Each row is a point. Each table stands for the endless flat space through its points: a line for two points, a plane for three, and so on. The two share one point or none. Which?

First (2 x 4):
[[-10 -22   9   1]
 [-12 -26  15  -1]]
Second, 2 rows:
[[-11 -15  15   3]
 [-10 -11  20   5]]
They share: no point

First:
[[  9 -13   4 -17  10   5   4 -11]
 [  1  -3  10 -15  14   9  14 -13]]
Second:
[[ -1  -2   6  -9  30 -11   6  -6]
 [  6   0   6 -17  31  -3  10  -4]
 [ -4  -6  17  -9   6  19  20 -23]
 [ 26  -8  -2 -37  15  13   6   0]]
They share: [  5  -8   7 -16  12   7   9 -12]

First (4 x 11):
[[-12   7  19   6  -4  18  15  47  32  -8  30]
 [ 10  11 -15  -2  -2 -14  -3  -1  16 -24  28]
 [-11   3  16   0  -9   8  12  43  32 -12  39]
 [ 26  34 -12  22  -7  21  21  19  49  -7  22]]
Second, 3 rows:
[[-17  14  11   6   8  -2   2  26  34 -27  22]
 [ 12   8 -18  -1  -8   9   6  25  -1  -2  23]
 [-12  16   6   1   6  -2   8  30  31 -17  18]]
They share: no point

First (4 x 14):
[[ 12  18  15  -3 -12 -24   3 -10   3  13 -12 -14 -11   3]
 [ -4 -14 -11 -30 -19 -31 -18 -21 -18  32  15   5  11   2]
 [ -6 -20 -19 -35 -22 -26 -19 -22 -25  33  16   6  19   5]
 [  4  -2 -12 -16 -19  -6  -8 -23 -17  13 -10  -5  18  11]]
Second:
[[ 11 -13 -15 -36  -7 -23 -20 -31  -8  11  21 -17 -15  13]
 [  3   0  -4 -19 -15 -19 -13 -21 -11  17   3  -7   3   6]
 [-13   4  -7 -11 -17 -10  -7  -1 -15  27   5  -3  17  11]
 [ 14  -7  -6 -21  -7 -29 -11 -31   1  14   3  -5  -9   7]]
They share: [  4   2  -1 -14 -15 -21 -10 -21  -8  18  -3  -3   5   4]

First (2 x 24):
[[ -7   6   3 -10  24  20  30 -23 -15  10 -11  15  10  25  -6   3  31   4
   19  19   1  23  -5  33]
 [-16  18  -9 -22  15  20  12 -20  -6   7  -5   0  13  16  -6  -6  16  -2
   16  13   7  14  -2  15]]
Second:
[[  2  24  22 -13  27  22  13 -34 -18  32   3  30  13  13   4  -7  -2  18
   -3 -10 -17  20  -4  30]
 [-38  -1 -32 -31   8  15  22  -6   6 -13  -9 -19   9  26 -21   4  42 -20
   37  41  22  16   1   9]
 [ -3  24  18 -16  23  20  12 -31 -14  27   1  26  14  11   4  -6   2  15
    2  -4 -13  16   1  29]]
They share: no point

First, 5 rows:
[[-28 -42   9  14 -18  -4 -11   9   5 -15 -16  18  -9 -12  -3   8   7  -2
  -15   7 -29  -1 -31 -21]
 [-30 -14   9   9  -3  16  -8   0 -11  18   6   6 -20  10  16   3   1   6
   -7  17 -22 -33 -14 -11]
 [-10 -24   5  -1   1  10 -18  -8  -3   8 -16  12  10   4  10  -5   1  -4
   -1  11 -14   7 -22   9]
 [ -3 -29  -7  17  -4   8 -23   1  11   4  -7  32  -4  -5  16  25  25   4
    1  18 -10 -17  -6  20]
 [-33 -33  19  14 -20   7 -14   3 -16  -9  -6   1 -30   5   8   7  -9   0
    2   1 -25 -34 -15 -20]]
Second (3 x 24):
[[-26 -24   2   7  -5  12 -18  -3 -15  10 -12  11 -12  12  18  -6   2  -2
   -8  11 -20 -14 -23   0]
 [-35 -29  -7   6 -10   8 -27  -2 -26   9 -15  12 -15  19  22  -8   4   0
   -9   4 -21 -14 -27   0]
 [ -8 -12  11  -2  13  30  -9  -6   3  13  -3  -4 -12   6  21  12   8   1
  -17  17 -23  -5 -20  -6]]
They share: no point

First, 5 rows:
[[ -7 -22 -21   7   0 -22 -12  23  18 -41   6 -22 -19  -8   3 -31  35   4
  -21 -21  14  31  -1  45]
 [  8 -35  12 -15  38 -17 -34  15   8 -16  17   2   3  11  16  -5  54 -22
  -25   9  -6  18   5  41]
 [-23 -15   3  -6 -15  -7   4  23  22 -19   5  -5   4  14  -9 -20  21   4
  -34 -45  10  12  35  22]
 [ 16 -40 -16  12   5 -20 -14  19  17  -1  30   6  15   3  15 -14  26  12
   -9 -28  21  14  25  32]
 [ 11 -34  19  -3  12  -7 -16  13  13  20  31  24  40  28  13   4  25  -9
  -17 -20   1  -8  42  13]]
Second, 2 rows:
[[ -8 -11   6   7   4 -22 -18   9   9  -9  14   0  14  13   8 -26  14  -7
  -13  -2  -1   7  -2  29]
 [  7 -14   3  22  -8  -7 -12  15  15 -15  17  -6  20  16   8 -11  23 -19
   -7 -11  -7  -5  13  14]]
They share: [  2 -13   4  17  -4 -12 -14  13  13 -13  16  -4  18  15   8 -16  20 -15
  -9  -8  -5  -1   8  19]

First (5 x 24):
[[ -7  10  -3  15  -6  -3   2   0  42   8 -19  -8 -22 -14   7 -20 -17  16
  -10 -17   1  20 -18  -8]
 [ 36  -7  36   7 -17  30   1  26 -12   9  -1  24 -25 -11 -32  -5 -10  41
  -22 -20  32  -1 -22 -10]
 [ 21  -1  23   7 -13  22   1  18   2   5  -6  14 -26 -15 -19 -10 -14  31
  -18 -22  26   5 -20  -9]
 [  8  10   6   3 -36   3   8   0  36 -10  -4  10 -37 -20  -2 -35 -35  28
  -10 -41  13  20 -24  13]
 [  9 -14  27  -2 -20  17  21   5  12   3   2  11 -34 -15  -7 -14  -9  40
    1 -28  11  14 -20  -3]]
Second:
[[ 19   7   8   8   4  17 -10   8  17  -2 -20  -4 -23  -7 -22  -8 -15  19
   -5   4   2 -11 -40 -19]
 [ 22   7 -10  18  14  12  19  36  34 -17 -45 -14 -20 -26   1 -14 -16  17
  -20 -16 -13   7 -20  -1]
 [ 24   4   0  22  13  17  -1  14  23 -14 -25  -4 -30 -13 -18 -18 -14  10
  -10  -2  -6  -8 -30 -11]
 [ 12   2  12  16  -1  13 -11   4   7   8 -11   2 -22  -7 -24  -8 -16  22
  -16  -8  14   0 -26 -23]]
They share: no point

First, 3 rows:
[[ 19  13 -21   6  20  -1   7   6   0  12  -8   6   8  -9   7  -2  15  21
   -3  17   2   4  30  -4]
 [ -2   3   3   2  21  -8 -18  19 -29  -7   7  23 -17  10   7 -17  23  33
    6   2 -23  29  10  -7]
 [  8  15 -22 -16  16   8  -7  11   2  12  27  14  -6  -9   7 -18  21  11
   18  20   7  -1  -4   8]]
Second:
[[ 15   1 -15  10  11   9   0  23  -2  -7  22  14  15  17  -6 -18  -5  23
   11  33   3  26 -21  10]
 [ -1 -12 -21  -9  17  -5 -19  20   3  13  -3  37   1   3  19 -25  11  28
   18  33  -7  18 -14   6]
 [ 16  -1 -14   9  15   8  -6  11  -7  -7  22  16   9  16 -11 -11   4  18
   14  23   3  19 -18   4]
 [ 11  25  -2   7   9  17  16  12 -12  -3  37 -13   2   5 -12 -15  11  13
    5  11   6  15   3  -1]]
They share: no point

First:
[[  9 -12  13   9 -30  20 -46  18  12  12  -8  23   3 -46  -5  17  24  10
  -28   5  13   7  15   2]
 [ 19   0 -17 -21  11  20   1  17 -13   0  30  27   2 -30  -4  32  22  12
  -12  23  14 -24 -18  22]
 [ 43 -13   9  -8  -6  24 -30  14  17  13  19  12   9 -21  -8   9   9   5
  -12   6  18  17   1  -3]
 [ 25  14  32   6  -3  11 -26   4  27  17 -11   6  13 -21 -11   2  22  10
   -8  -9  20  13  18   9]
 [-13  22   8   8  -3  19  17  31 -33   9 -11  22   7 -56   0  46  16 -16
   11   4  47 -34   0  61]
 [ 31  22  50  26   0  10 -39 -10  44   6 -34  12  14   0   2  -8   5   9
   -8 -41  28  33  28   3]]
Second:
[[ 47   4  36  38  -7 -10   1  10  25  17 -53   8  24 -26   7  41  20  11
  -23  26  23   8   3  15]
 [ 22 -10  11  28  11  19 -11   4  14   0 -10  12  -5  19 -36  14  23   0
   -7 -20  29  19  17   1]
 [ 10 -13  -2  29  30   9  -6 -16  42   5 -25   8  24   9 -22  18  37   1
   15 -11   7  20  13  13]
 [ 15  18  20  10  12  14 -27 -14  22   6 -19  14  40 -33   7  24  38   9
   -1   8   2   7  14  13]
 [ -6   5 -13 -18  14   1 -11  -8  35   2   9  23  -5 -23 -13 -15  18  18
    1 -30  20 -17   7  43]
 [ 42  19  36   8  -2  10  -6  27  14  22 -17  14  19 -27  23  39  11  15
  -13  27  10   6 -16   3]]
They share: [ 19  13  17   2   3  13 -18   5  14   6  -4  18   8 -21  -4  13  20  12
 -11  -5  19   0   7  15]

First:
[[ 14  19  -2  -5  29 -13  30  29 -27  26   7 -31 -13  -1  -4   8  -7 -15
   15  20 -15 -26   9   2]
 [ 20  -7 -34  -5  -3 -11 -14  25   9  28  -7   9  -9 -13  -4 -24  25   5
    5  20 -25 -44  -5  30]
 [ 24  -4 -47  12  -9  -8 -15  34  23  21 -20  15   7 -16 -18 -17  29  11
   13  19 -20 -48 -27  38]
 [ 14   3 -40  25 -16  12  -1  20  19   6 -38  24  -3  -4 -14 -18  22 -20
   18  24  -3 -18 -46  23]
 [ 14  26 -16  22  -2  15  19  14 -10   8 -31   8 -29 -12 -17 -18  -6 -43
   23  24   2  12 -33  -5]
 [ 23  -6 -22 -16 -24 -26 -39   8 -12  30   4  20 -40 -22   1 -58  18   0
    6   8 -29 -17   3  17]]
Second (2 x 24):
[[ 11  13 -18   7  -4 -12  -1  23  -8  18  -8   0 -19   3 -10 -22  13 -13
   18  14 -16 -18 -14  13]
 [ 27  -7 -14   3 -12 -20   3   7 -28   6  -8   0   1 -13   6  -2  -7 -13
   22  10   4  -6 -30   5]]
They share: [ 15   8 -17   6  -6 -14   0  19 -13  15  -8   0 -14  -1  -6 -17   8 -13
  19  13 -11 -15 -18  11]

First:
[[ 43  46  12 -28   4 -11   8  -9 -13 -27  -7  29   0 -16  27 -17 -27 -23
    2  -8  32 -37 -39  22]
 [ -7  -6   2 -14 -34  19  -4  13  -3 -23 -15   3 -24  20  -9  -9  27  -1
   24  36   6   9   3   4]
 [ 13  22 -12   2 -26 -11  26  15 -25  -3 -37  35   0  20   9 -41   9 -35
   26  22  20 -13  -3   4]]
Second:
[[ 21  33   4 -10 -23  -1   4  22 -21 -15  -3  -5 -17   7 -18 -24   5 -21
   19  22  24 -11   7   8]
 [ 31  -2   9 -22   1  31 -10 -15  22  -8 -14  34   9 -12  16 -28  -6 -30
   13  10   1   7 -45  19]
 [ 26  18   5 -15 -10  15   0   6  -1 -12  -6  12  -4  -2  -3 -27   1 -27
   19  18  14  -3 -16  14]
 [ 26  39   0  -5 -16   5  10  25 -20 -11   7 -13 -14   3 -27 -29   8 -28
   27  28  27  -9  12  13]]
They share: no point
